Each point is reached from the start by the listed moves, each made once or not at all, plus a little noise. Is the number of moves made odd or even? Then give how often each move was made.

Moves:
(1): [ 2.45 -2.37 -0.26]
(2): [2.25 3.19 0.01]
Start: [ 0.43 -0.51  0.20]
Points:
[ 0.48 -0.53  0.17] -> even (0, 0)
[ 5.02  0.35 -0.11] -> even (1, 1)
[2.65 2.62 0.17] -> odd (0, 1)

Moves:
(1): [-0.28  0.83 -0.27 -2.14 -3.71  1.82]
(2): [-1.09  2.50  1.89  0.21 -0.47  0.78]
(3): [ 1.04 -1.04  2.14 -0.27  0.78 -0.83]
(4): [ 1.19  0.40 -1.45  0.15  0.37  3.71]
(5): [ 0.87  0.77  0.56  3.10 -0.47 -0.89]
(6): [ 1.20  1.88 -0.15 -1.40  0.78 -0.37]
Start: [ 0.04 -0.71 -0.80 -0.98  1.77 -1.61]
Points:
[ 0.90  3.94  0.00  0.19 -2.65  3.58] -> even (1, 1, 0, 1, 1, 0)
[ 2.54  1.62 -2.51 -2.19  2.88  1.76] -> even (0, 0, 0, 1, 0, 1)
[ 1.99  3.81  1.21 -4.80 -0.64  3.63] -> odd (1, 1, 1, 1, 0, 1)
[ 3.15  0.87  1.63  0.59  2.95 -3.38] -> odd (0, 0, 1, 0, 1, 1)

Moves:
(1): [ 0.85  0.32  0.48 -0.66  0.75  1.53 -0.78  0.07  0.73  0.33 -1.41  1.05
 -0.38  0.37 -1.49]
(2): [-0.26  0.30  0.98  0.12  0.73  2.55 -1.87  0.83 -1.05  0.45  0.53 -0.43
  0.51  0.00  1.87]
(3): [-0.23  0.68  1.60  0.25  1.64 -1.31 -0.31  0.72 -1.64 -0.90  0.21  0.61
 -1.15 -0.38  0.42]
(4): [-1.17 -0.19 -0.11 -0.35 -0.32 -0.33 -1.06  2.08 -1.20  0.36 -1.60 -0.44
 -0.24 -0.71  0.82]
(5): [ 1.05 -1.62  2.20  1.59  1.62 -0.39 -1.29  1.13 -1.24 -0.47  0.22  0.21
  2.25  0.74 -1.28]
(6): [-1.01 -3.19 -1.43 -0.52 -1.16  3.23 -0.23 -1.43 -1.96 -0.86 -0.83  0.17
 -0.81  0.68  2.46]
(7): [-0.35 -1.24  1.38  2.73 -1.32  1.00  3.36  0.61  0.72  1.58 -0.04  0.04
  0.43 -0.51  0.73]
(8): [ 0.46 -1.06 -0.75 -1.08  1.26  0.19  1.09  1.78 -0.48 -0.30  1.52 -0.11
 -0.67  1.35 -0.47]
(9): [-0.95 -0.69  0.07  0.95 -1.08  0.96 -0.31  0.45  2.07 -0.71  2.91  2.03
  1.01 -1.40 -1.31]
(10): [-0.69 -0.89 -0.33 -0.06  2.01  0.15 -0.80 -0.48 -0.39  3.18 -0.07  1.16
  0.04  1.79 -0.24]
(11): [ 2.24 -1.57  0.87  0.00 -0.91  0.52 -1.53 -0.70 -0.75  1.09 -0.24 -1.38
 -1.56 -0.53  0.60]
(12): [ 1.40  0.82 -2.31  1.65  0.86  0.60 -1.64  0.47 -2.23 -0.69 -1.03  1.28
 -0.96  0.77  1.54]
Start: [-0.49 -0.12 -1.00  1.38 -1.65 -1.02  2.76 -0.52  2.41  0.26  0.12  0.57
 -0.60  4.78 -1.86]
Points:
[ 2.67 -5.84 -4.43  0.82  0.99  5.22 -1.25 -0.89 -2.61  3.15 -2.05  2.68
 -4.83  9.21  0.50] -> even (1, 0, 0, 0, 0, 1, 0, 1, 0, 1, 1, 1)
[-1.77 -4.37  2.52  5.67  0.11  1.82  1.82  3.23  3.03  4.59  0.20  4.70
  2.44  5.18 -4.54] -> even (1, 0, 0, 1, 1, 0, 1, 0, 1, 1, 0, 0)
[ 2.59 -6.15  1.50  7.11 -0.76  2.53  1.23  0.29 -4.73 -0.17 -1.56  1.37
 -2.36  5.56  2.80] -> even (0, 0, 1, 0, 1, 1, 1, 0, 0, 0, 1, 1)
